Each row of a before or after table is a point. One or more steps were done to the points. Then noise was added and the rows were shuffled. The steps act on columns, c1 being the first. Name the steps. A step turns or swaps two columns, mirrors them in a line or flattens them onto one, adds a multiple of one to another, or multiplies or shifts one. Angles are multiples of 10 degrees, from the lower column toward the higher: turns from -170 to 170, lines from 10 to 170 but not 90. Use the fewest steps. Two steps may share a column if one is a turn and the other turns, adds or multiplies; they go together, in the order done. Otherwise the lowest column goes first.
(in the rows, 128 means zero)

Before, 12 rows:
[[110 118 167]
 [170 182 122]
 [141 172  81]
 [116 149 112]
 [182  59 121]
 [204  78 143]
 [148 121  80]
 [169 112 123]
 [120 172  86]
 [189 104 145]
 [171 114  59]
 [144 121 157]]
After:
[[117 173  84]
 [140 146 114]
 [ 86 118  55]
 [ 73  60 122]
 [147 122 165]
 [ 52  79 142]
 [116 124 159]
 [111 120  81]
 [ 85 111 123]
 [134 170  86]
 [ 83 177 117]
 [ 68 105 145]]
Steps: multiply c1 by -1

Before:
[[135 103 104 145 122 132]
 [ 86 130 128 124  66 140]
 [141 183 126 118  83 158]
 [114 156 122 138  82 185]
 [157  92 144 165  74 132]
 [104 167 104 119 123 119]
 [155 234  90  59 109 116]
 [ 92 114 225 137 102 157]
 [127 183 202 104 112 143]
 [114  60  51 140 106 153]
 [127 199 134 147  87 143]]
After (11 x 6):
[[145 183  99 120  83 114]
 [131  99 109 145 124 144]
 [ 88 132 118 124  67 125]
 [ 96 114 153 136 103  31]
 [106 166 124 120 126 156]
 [127 184 154 101 110  56]
 [158  88 134 166  70 111]
 [156 236 119  59 113 168]
 [123 198 112 152  86 112]
 [113 156  75 138  84 106]
 [116  60  72 144 111 180]]
Steps: mirror c3 and c6 in the line at 150 degrees

Before (12 x 9):
[[156 124 125  94 186 163 137 143 161]
 [ 84 110 130   7 125 131 136 173 150]
 [144 136  93 118 157 134 164 147 136]
 [ 91 109 108  46 120  95  78 172 109]
 [129 175 106 109 136 159 143 115 157]
 [113 103  88  34 106 116 103 150 102]
 [180 162 134 159  91 101 161 160 109]
 [108 135 140 116 159 119 134 128 140]
 [157 138 134  71 135 104 140 112 127]
 [178 116 133 177  75 125 149 119 138]
 [190 160 154 158  86 145 125 145 109]
 [189 155 123 143  89  98 120 149 166]]
After, 12 rows:
[[160 151 126  14  98 130 121 173 149]
 [ 54 123 106 153 135 146 137 145 110]
 [108 138 117  72 154 102 120 110 124]
 [151 141 163  54  98  95 167 172 112]
 [ 54 119 116 176 119 125 111 118 142]
 [143 134 127  94 194 162 120 143 161]
 [122 145 173  40 103 119 140 150 101]
 [164 130 117 116 137 118 124 126 140]
 [ 64 126 109 151 134 103  99 159 108]
 [132 134 142  99 136 160 107 117 159]
 [ 55 128 133 137 135  96 134 152 167]
 [136 133 148 116 163 134  87 146 137]]
Steps: mirror c1 and c5 in the line at 70 degrees; flatten c2 and c4 onto the line at 100 degrees; turn c3 and c7 by 160 degrees

Before (8 x 12):
[[106  79  80 102  92 144 213 102 129  75 113 145]
 [106 248 114 143 122 118 127 174 249 137 135  73]
 [127 128 161 118 111 113 103  50 151 160 211 150]
 [114 105  78 118  85 128 107  53 127 170 117 140]
 [103 132 174 140 113 120 134  54 121 133 114 150]
 [100 128  75 138 123 194 104 125 124 167 133 131]
 [125 103  97 112  86 147 127 163 140 167 125 150]
 [206  80 111 116 129 129 127 100 155 125 138  88]]
After:
[[108  79 185 102  89 120 210 130 128 180 111 146]
 [113 108 207 120  84 125 105 168 127  87 118 138]
 [106 246 118 143 117 136 127  82 124 114 134  69]
 [127 127 138 118 112 138 100 215 127  89 213 147]
 [126 102 137 112  90 102 126  81 130  94 125 153]
 [100 131 122 139 111 136 135 211 129 119 114 149]
 [207  77 160 117 129 127 128 145 126 132 138  89]
 [103 131 175 141 121  63 106 100 126 102 136 135]]
Steps: turn c3 and c8 by 150 degrees; turn c6 and c10 by 170 degrees; multiply c9 by 0

Before:
[[118 141 128 109 128 129 131 153  49 107  53 154  91  96  72  98 101 123]
 [ 98  99 141 184 130  68 111  94  52 108 142 117  77 143 134 102 166 142]
 [164  72 156 140  86 181  63 143 142 139 120  55 122 146  93 154 103 162]
 [162 181  84 166 161 176 178  76 158 146 159  53 150  98  53  90 168 142]
 [136 133 120 111 166 128 103 134 127 128 138  62  43  96 142 134 107  99]
 [ 68 172 160  96 171 104 173 144 127 188 117 125  83 153 121 120 130  73]
 [136  84  93  75 179 107 111 166  76  71  89 143 157 160  83  87 167 141]
 [134  62 187 167 199 142 103 121 114 103 123 158  88  67  90 118 191 185]
 [113 124 193 177 134 181 102  72 134 180  96 156  86 134 151 105  94  92]
 [ 44 154 146 113 141  72 173 127  96 106 119 120 114  73 153 151 156  85]]
After:
[[108 125 194 176 119 178 103  74 103  81  94 157  84 135 150 106  74  97]
 [163 184  85 167  98 174 176  61  98 122 160  52 151 100  51  91 147 142]
 [120 143 126 109 126 132 133 137 210 119  55 155  93  94  72  99  84 123]
 [ 70 169 162  98  87 106 176 157 112  72 115 126  83 156 121 120 114  73]
 [137  81  97  78  71 109 111 183 195 162  90 141 159 154  86  88 150 139]
 [ 99  95 144 184 124  69 110  99 208 121 143 119  78 144 132 106 147 143]
 [135  64 187 166  58 144 104  88 150 148 121 158  86  66  90 121 171 186]
 [ 46 152 151 112 114  73 175 100 166 139 119 122 110  77 147 153 135  83]
 [140 134 121 112  88 126 105 119 127 124 141  65  48  99 141 141  84  99]
 [160  75 154 143 167 182  66 153 112 116 122  58 125 143  90 151  84 166]]
Steps: multiply c5 by -1; add 0.5 times c14 to c8; turn c9 and c10 by 160 degrees; shift c17 by -20

Before (11 x 24):
[[105 116 104 141 170  95 205 106 108 144 167  97  87 166 173 123  75 152
  111  94 106 112 174 130]
 [ 74 145 135 123 143 155 101 134  72 121 160  97 181 109  98 176  86  70
  132 149 140 131 165 129]
 [141  89  98 115 141 112 117 149 127 152 143 118 150 131 146 112 159 102
  180 130 170 140 145 178]
 [120 164 138  73 151 121 120 136 132 171 158 128 143 111 123 131  98 124
  124 164 154  91 127 120]
 [150 212 152 170 118  83 153 116 118 195 154 116 126 173  96 154  99  79
  100 145 119 144 160 181]
 [113 156 158  91 119 187 129 207 175 128 103 151  84 166 115 146 131 137
  170 119 103 148 152 166]
 [123 165 158  98 154 128 114  88 131 140 173 116 162 146 118 157 125 112
  174 144 121  94 138 162]
 [129 125 133 138 205  93 158 163 135 123 138 122 192 194 141 122 124 145
  155 183  74  97 111 111]
 [131 147 130 113 181 140 126  98 143 173 109  96 144 143 140 125 134 129
  157 138 182 112  85 159]
 [104 161  69 124 142 165 155 123 159 115 162 128 163 131 133 141 177 166
  123 190 142 147 163  91]
 [ 90 140 146 118 144 113  95 195 134 157  71  79 132 152 144 111 140 128
  136 167 153 103 117 133]]
After:
[[118 160 158  91  93 188 140 201 174 126 101 151  86 165 139 171 121 136
  171 118 107 146 152 167]
 [131 159  70 127 142 163 162 129 159 115 163 126 161 130 104 161  84 167
  119 189 140 147 163  90]
 [148 211 150 166 119  83 129 113 119 192 156 118 126 173 165 193 147  79
  103 146 117 144 160 183]
 [131  89  98 119 137 111 114 152 127 153 142 116 148 133 104  92 103 105
  178 130 166 139 142 182]
 [126 145 125 110 190 140 126 119 144 173 114  98 141 141 111 121 128 128
  155 139 182 112  82 159]
 [119 162 155  98 170 125 123  98 132 139 174 117 163 147 138 202 129 111
  174 146 121  94 139 159]
 [ 90 139 144 115 122 119 124 199 138 155  69  79 132 150 108  86 123 125
  131 169 154 103 118 137]
 [ 89 147 135 122 142 155 143 138  70 120 159  96 180 107 165 244 158  66
  132 150 142 132 164 131]
 [141 125 130 140 188  92 148 187 138 124 138 127 189 192 119 114 141 145
  154 182  74  97 113 112]
 [121 161 140  74 146 118 128 144 133 168 158 129 145 110 147 137 155 125
  124 165 151  92 129 123]
 [149 117 104 139 174  94 199 120 113 144 168  98  87 166 104 115 196 151
  115  97 105 114 171 126]]
Steps: turn c1 and c7 by -40 degrees; multiply c1 by 0.7; turn c5 and c8 by 20 degrees; turn c15 and c17 by 160 degrees; multiply c16 by 2.5

Before, 8 rows:
[[156 103 155 124  75 113 156 144 127 109 208 155 122 146 105 107 156 108
    7 180 125 117 105 134 140 108 118 106 113 139 124 134 115 137  89 159
  130 130 118 135 115 124 154 124 106  99 119 141]
 [141 165 128 131  97 121 121 145 131 139 116 145 157 244  98 100 184 119
  133  97 139 139 102 101 133 112 149 108 134 135 144 108 141 111 139 162
  151 134 131 112 133 125 161 151 150 103 117 102]
 [131 145  93 140  89 103 133 135 122 110 120 149 134 118 148 143 186 160
  107 107 141 108 110 114 127 139 100 115 128 135 141 116 114 101 141  89
  112  84 140 163 115 116 113 158 108 188 153 134]
 [ 99 149 133 124 184 119 122 134 101 109 122  77 144 115 129 145 128 120
  139 117 102 145 153  80 117 108 100 147 123 138 119 140 185 116 143 151
  146 159 109 167  86 145 158 174 128 201 183  95]
 [153  82 140 122  77 100 126  96 136 127 102  89 145 155 105 130 117 113
  135 128  82 120  89 133 130 115 179 143  99 123 110 115 114 117 138 156
  149 112 138 163 154 117 117 137 111 143 134 111]
 [123 168 109 107 110 136 121 121 103 213 108 114  92 141  87  89 171 136
  133  97 138 139 120 132 141 123 144 113 115 120 140 162 181 140 132 154
   92 189  92 163 165 136 136 150 111 103 141 137]
 [120 136 144 150 121 108 128  99 113 120 124 157  56 129 137 100 177 141
  134  96 123  79 123  57 130 121 158 122 129 201 121 100 119 134  67 135
  153  89 144  48 135 110 149 131 143 135 111 138]
 [136 138 109 112  72 119 122  87 118 146 110 120 100 119 147  95 157 111
  101 124  92 142  91 135 140 108  98 111 124 132 146 130 151 137 131  64
  121  94 116  36 127 125 105 120 159  99 135 113]]
After, 8 rows:
[[153  81 140 123  78 103 126  96 136 128 100 167 143 155 106 129 117 113
  134 127  81 121  90 132 131 114 179 145  98 122 111 115 113 118 139 155
  150 130 137  89 153 116 117 136 111 142 142 111]
 [131 145  96 138  88  94 133 135 124 110 119 107 134 118 150 142 188 160
  107 107 143 107 112 114 127 138 100 114 128 135 141 116 114 101 140  89
  112 157 141  80 113 116 114 160 108 190 125 134]
 [ 99 151 135 125 185  87 123 135 101 108 123 179 144 116 129 146 129 120
  139 117 102 146 156  79 116 107 100 148 123 137 119 140 185 115 141 151
  146  86 111 100  87 145 159 175 129 201  92  96]
 [120 135 144 150 122 121 127  99 114 120 125  99  58 130 138 100 176 140
  134  95 124  78 125  56 129 119 158 122 129 202 120 101 119 132  67 133
  154 192 145 188 136 110 148 130 144 135 155 136]
 [135 138 108 112  72 115 122  88 121 145 110 135 101 118 147  95 158 110
  101 124  92 143  90 136 139 108  97 111 123 133 143 129 149 136 131  63
  121 191 116 202 128 126 103 121 159  98 127 114]
 [157 104 156 124  73 122 156 143 127 110 208 100 122 147 104 104 158 107
    5 181 127 116 105 135 139 107 118 107 114 140 124 136 117 138  90 159
  130 124 119 124 114 123 156 124 105 100 144 141]
 [123 168 108 109 110 126 122 122 104 212 108 143  92 142  88  90 172 135
  134  96 137 139 121 132 140 121 144 114 116 119 141 163 181 139 131 153
   93  61  90 118 164 135 137 150 111 104 111 140]
 [141 165 128 129  96 133 119 145 132 138 118 111 157 243  98 101 184 120
  134  96 137 138 102 102 133 112 150 109 134 137 144 109 141 111 137 159
  150 131 131 147 131 124 161 152 151 104 141 103]]
Steps: mirror c6 and c47 in the line at 160 degrees; multiply c12 by -1; turn c38 and c40 by 160 degrees
